Every row gives one point. Two turns around zero, p and q, are shown by what they do to some points. Where does a point land after both, in the order given? Backwards means that the second turn is done in reverse. Each puzzle has new turns, and all numbers are rounded.

Turn p:
[  1  21 -36] -> [-30  10  27]
[ 13 -17  22] -> [ 11  -5 -28]
[ 9 44 45] -> [ 31  54 -10]
[  1 -48   1] -> [  0 -42 -23]
[-24   0 -31] -> [-12 -17  33]
Turn q:
[-13   2 -31] -> [-29 -16  -8]
[-13  17  34] -> [ 6 37 13]
[23 12 32] -> [33 24 -7]
[  6 -38  27] -> [ 31 -11  33]
[ -3   6 -62] -> [-41 -35 -31]
Where do these land?
p, then q: [ 20  34 -34] -> [-27  42  15]
q, then p backwards: [-35   3 -19] -> [ 14   3 -37]
p, then q: [-10 -44  24] -> [ 15 -49  -4]
p, then q backwards: [24  7 30] -> [21 32  7]

Turn p:
[ 37 -24  43   7 -21  39] -> [ 54  15 -21  22 -11 -39]
[ 23 -16 -18 -11  -5  45] -> [ 37  30 -19 -10 -17  15]
[-67  27  41  -4  -4 -34] -> [-41 -21  41  51  42  -2]
[ 4 17 -7 12 48 19] -> [  9 -32 -30  -1   2  34]
[ 33   9   9 -25  20  20] -> [ 43  -9 -11 -18  17   7]
[ -3 -18 -40  11 -18 -47] -> [-46   8  20 -33 -28 -11]
[  1  42 -26  11 -27 -25] -> [-46  16 -14 -24  27  -9]
[-28 -38  -3  -2   7 -16] -> [-10  -7  35  12 -32   7]
Turn q:
[  2   8  24 -28  12  45] -> [ -5  31 -14 -24  41  13]
[ 29  10  20 -26  27 -39] -> [ -7  14 -44  15  -7 -42]
[  1  12 -28  -1 -17   5] -> [ -5 -10  -4  -2 -17  28]
[  8  10 -16  86 -61   8] -> [ 49 -24  53 -39 -62  23]
[-33  16  15  -7  -5  15] -> [-27  19  21 -14   9   7]
[ -8 -36  11 -48  17  -9] -> [-25 -17 -20  16  46 -21]
[  1 -20 -26  23  28 -26] -> [ 20 -13   7  48 -10  -8]
Where do these land?
q, then p: [-40 -25 -13  23   0  37] -> [ 44 -29 -14  36   3  -5]
q, then p backwards: [-34 -12 -13  -8   8  36] -> [-35  26  -4 -30   6  -2]
p, then q: [ 25  37 -33 -31   5 -70] -> [-60  10 -21  23  62 -24]
q, then p: [ 26   2  42 -23  15 -44] -> [-54 -10  26 -39   0  -2]
q, then p: [ -5 -26 -30  -8 -28  42] -> [ 52   1  -3  15 -24  26]
q, then p: [-6  3 24 30 -4 39] -> [ 37 -14  -1  -6  38  -6]
p, then q: [ -3 -30  -3  32  -1  11] -> [  0 -26  15 -19 -26  11]
q, then p: [ -2  18  39   6 -19 -20] -> [-15   5  38  -9  27 -13]
p, then q: [ 40  33 -15 -22  24 -31] -> [-23  -8 -38  26  47  -5]

Turn p:
[  8 -60  19  -8  -4  64  -1   4  -3] -> [ 17  42 -11  48  17 -25  12  16 -49]
[-13  13  -4 -39 -13  23 -12   3  17] -> [  5  -3 -17   2  28  -6  14 -40  -9]
[ 19   4  19 -16  48  28 -17   5 -34] -> [-40   7 -12  15   2 -56  12  13   3]
[ 51  -5 -23   7 -19  17  14 -24  19] -> [ 48   9  14  31 -13 -16 -20 -12  21]
[ -4  11 -16   3 -28   9 -12 -13 -23] -> [ 14  16 -11 -10 -24   2  23 -16   8]
[-20   6  10   5  16  12  56  -7  -2] -> [  2 -34  33  18   7   5  32  21  -9]
[  3 -49  26  -7 -25 -66   7   1  21] -> [ 34 -19 -23 -30  10  29 -50  39 -25]
[ -9  32   1   0   5  -6 -10 -15  27] -> [ -2  -5  21 -23  20  -1  -2 -23  18]
[  6   6 -43  26  30 -32 -31 -15  -2] -> [-26   6  24 -26 -44  -5 -37 -18  10]
[-35  -8   7   1 -25  -2  10  25 -16] -> [ -5  -1 -20  -2   1  38  26  10 -18]
[-23  11  14  29 -11 -10   2   7  -5] -> [ -8   9   9 -17   1  29  16  17   8]
[ 16  39  -9  -1  26 -38  -6  28  -1] -> [-39 -28  -7  -8  -5   6 -24  -5  41]
Turn q:
[ -3  26  -9  33  11  15   3 -17   7] -> [-12  24 -26   9  21 -22   0   4 -11]
[ 23  -4  69   0  29 -20 -30 -38 -20] -> [-29   8   4  24 -19  50 -57  11 -40]
[-16  41 -26 -10  21  -2 -20  21  25] -> [  4   9 -11  11  30   4  29  44  26]
[-21  -8 -15 -22   0 -18  48  -6  -9] -> [ 21   3  34  13 -21 -36  -2  -4  18]
[-23   5  -8 -17  34  11 -40   9 -23] -> [-13   6  24 -23  16  14   8  49 -13]
[-34  13  44 -31 -33 -25  -3  26 -18] -> [ 21  11  50   1  18  42 -21 -18  31]
[  2  27 -14   7 -19 -10  -5  24 -15] -> [ 28  25  -7 -12  11  13  17  -3   9]
[ 28  -2 -13  -3 -13  46  32 -23  21] -> [  4 -33 -17  24  10 -36  18 -28 -28]
[ -6 -28 -44 -13   3 -25 -30 -12   5] -> [ 15 -25 -12 -34 -20 -11 -10  40  15]
[20 -8  8 16 -3  2 38  9  1] -> [ -5   8  -4  15 -22 -10  13 -35  -3]
[ 51 -24  -1   9 -36  17   0  -3   5] -> [ 12 -32 -32 -10 -15   9   7 -41 -24]
[-19 -39   8  32   6  10   8  10  21] -> [-47  -6  -4 -18  -8 -17  -1 -21  19]
Where do these land?
p, then q: [-16 -23  10  32 -14 -97  13  14   4] -> [ -4 -63  31 -43  34  37  49  -1 -14]
q, then p: [-24  -4   0  -4  27  34 -21   7  -4] -> [-33 -22  -7   0  15   5  17  16 -24]
q, then p: [ -6  20  -4  10 -15  24  21  16 -21] -> [  2 -29  16  -9  -3 -25   9  15  20]
p, then q: [ 18  26  14  -3  14  15 -23 -17 -16] -> [ 12   4  -4  26  -9  -2 -12  13  38]
p, then q: [  1  -5  -9  17 -15  27  -2 -24 -13] -> [ 22  16 -10  26   1   6  -2 -24  -4]
p, then q backwards: [-13 -21  54   6 -10  -9  19   6  13] -> [-10  33 -15 -20  10  14 -46  -6  -7]
p, then q: [ 40  -1  -9  14 -19  21 -33   9 -19] -> [ 27  15 -44  12  26  -6   3   7  19]
p, then q: [-18  14   4 -54 -17 -35   1 -10  44] -> [-12 -46   9  -5 -36  -9  -8  41 -40]
q, then p backwards: [  9 -25 -27  -3  29  -3  13   5 -26] -> [-11 -13  -7  14  13   0   1 -31 -38]
p, then q backwards: [  8  20 -35 -14  20  24  12  -5  38] -> [-12  -6  33 -17 -26  17  42  -5  10]

Turn p:
[ 16  -5 -24  31   4 -41 -40 -32 -25  -2  14] -> [-20 -65  -4 -29 -16   7   8  -5   4  -7  33]
[-16 -10  47  37  11  -1 -26 -38 -35  -5  -3] -> [  0 -37  31  20 -23  43   3  -2  19 -43   5]
[ 17  12 -31  20   2   9  37  31  45   2 -34] -> [-19  25 -25   8   0 -67 -25  -6  -2   1 -25]
[-29  24  16   0  -3  36 -48 -29 -10   0  17] -> [ -4   1  18  -7  19  49   3   3 -32 -47  12]
[ 11 -43 -20  27 -37 -27 -41 -21 -54  44 -27] -> [ 45 -47  13 -36 -53  -5 -16 -33   5 -15  53]
[-33 -12  -1   5   8   5  30  27  19  10  26] -> [-10  37 -30  16 -17   9  20 -16  -1  12 -17]
[-35 -14   1   9 -22  -3 -37 -44 -35 -17 -11] -> [  8 -25  48 -20 -21  20  30  -9 -14 -33  20]
[-20  22  25 -14  25  14 -10 -60 -31  26   9] -> [  4 -14  26  17  42  47  10 -31  13 -30  26]
[ 34   5   5 -12 -26  14  44   9  26 -17  20] -> [ 19  21 -30  -5  24 -25  13  34  22   6 -29]
[ 29 -10 -25 -22  28  29  26  36   3 -24   8] -> [  8   8 -26  39  18 -31   6  28 -26  35  -4]
[ 36 -35 -18 -24   3 -18  10  29  63   2 -11] -> [ 11  -5 -27 -17   1 -36 -22  -7 -12  54 -53]
[ -1   8 -11 -31   6 -17  38  26  19 -23 -20] -> [-14  29  13   6  10 -35   5   8   8  43 -18]
[ 26   9  11 -16   0  -6  22  75  34  -3 -18] -> [ -5  41 -18   8  -9 -27 -46  30   5  45 -28]
[-35  49  24  -9  -1   7  -5  -9 -19   6  30] -> [-22  32   9  -2  23  48  11   7  11 -21  24]
Turn q:
[ 23  -4   1  13  15 -45  -9  14   7  34  15] -> [ 16  11  -3  -7   4  15  23  20 -11  50  20]
[ -2  34  15  14  34  32 -21 -23  -8   1  55] -> [-44 -16  -6 -30  22   7  14 -50 -32  16 -13]
[ 20 -43  16  -5 -50  19 -21  48  -9 -16 -13] -> [ 33 -40   0  13 -32   9 -57  18 -12 -15  29]
[-38 -41 -27 -22   0   9 -44 -11  31  12 -28] -> [-20  38 -22  25 -47 -23  -3  -3  -1 -24  44]
[-16 -10  46 -21  18  -6  26 -29 -19  -2  30] -> [  1 -34   9  -3  13 -53  25 -26   4  19 -14]
[-34 -48 -29  -4  19  12  35 -13 -43  -5 -13] -> [-10 -13 -59  29  12 -41   1  15  33 -18 -15]
[ 13  45  15 -18   0 -30 -24   9 -59   2 -35] -> [ 61  17   3   4  60   7   4 -14 -25 -21  11]
[ 15 -31 -21 -16  35   5  14  45  28  12 -10] -> [-17  14 -13 -22  -2  -9 -29  40  32  22  36]
[ 16  36 -27  14 -10  39  -9 -16  21  23 -42] -> [  0  58  -7 -21 -17  32 -24 -16   2 -22 -27]
[-36  -3  49  22   3 -19  26  10  19 -25  26] -> [-27 -30  48  30   7 -27   4  10 -10  29 -18]
[ 21   6   6  21 -18  10 -12 -17 -14 -39  -5] -> [  9 -22   7  19   2  34 -11 -30   7 -14 -11]
[ 29  19 -11  22  10  16  43  -3  22 -34  21] -> [-30 -21  21 -21  10  33  -4   3  40   9 -33]
[-12  41 -33 -20 -56 -42  -4 -14  26  36  -1] -> [ 26  39  24 -15 -33  17  57  33 -27 -31  -9]
Where do these land?
p, then q backwards: [-15 -33  31  14  43  -3 -32  -4   2 -83   6] -> [-32   3   0  56 -55 -26  24   7  21 -26  52]
p, then q: [-11 -28  -2 -33 -28  14  11 -12  -8  29  21] -> [ 16  -1  -6 -48   4  17   5 -18  32   3 -18]
q, then p: [-33  -5 -28   2 -50  -5  35  -7  24  14  -6] -> [ -3  39  21 -13 -36 -38 -13  36  12   1  -9]
p, then q backwards: [ 44  10  27   6  28 -23  -9 -37   0  18 -24] -> [ 23 -13  24   2   9  22  26  16 -19 -58   0]
q, then p: [ 15  49  30 -11   0 -24  11  17 -14  24 -40] -> [ -9 -21   7  25  39   9 -51  26  23  16  12]
p, then q: [ 32  55   4   1  -5 -38  50   8  -5   4  19] -> [-56  39  28 -19  -9  -3  22  36  -5  15  27]
p, then q backwards: [  8 -21 -30  -1 -21  43 -14  -5  -4  -8  -2] -> [-17   8   9 -23 -30 -10 -16   8 -32  26   4]
q, then p: [ -9  14 -19  35 -11   4 -12   6   0  42   0] -> [  4  24  10   6   2 -20 -12   6 -10 -13  49]
p, then q: [-44  -4 -29  -8 -52  17 -30  -7  -1  -2  35] -> [ 17 -38   0 -43  31 -17   7   0  19 -49 -20]
p, then q backwards: [ 32   6  -4   0 -25 -26  38   8 -42  33 -23] -> [ 28 -46  14 -45  25 -10   8   2  10  -3 -35]
p, then q: [-10 -16  18   8  -2   5  27  14  -8   9  21] -> [ -7  12   6 -12 -13  29  -7  10   6  -6 -26]
q, then p: [  2  -4  38   4  53  36 -16   1  26 -62   1] -> [-18 -24  15  -9  -1  69  17 -45 -13 -27 -34]
p, then q backwards: [-21  11  -8  -2  97   3 -34  -5   7 -48 -13] -> [-57   9  26  65   6  -5 -21  18   9 -47  48]
q, then p: [ 11 -34 -27 -15 -28  -3 -25  23  22  28   4] -> [ 22  27 -31 -34  -7   1  13  36 -12   6  21]
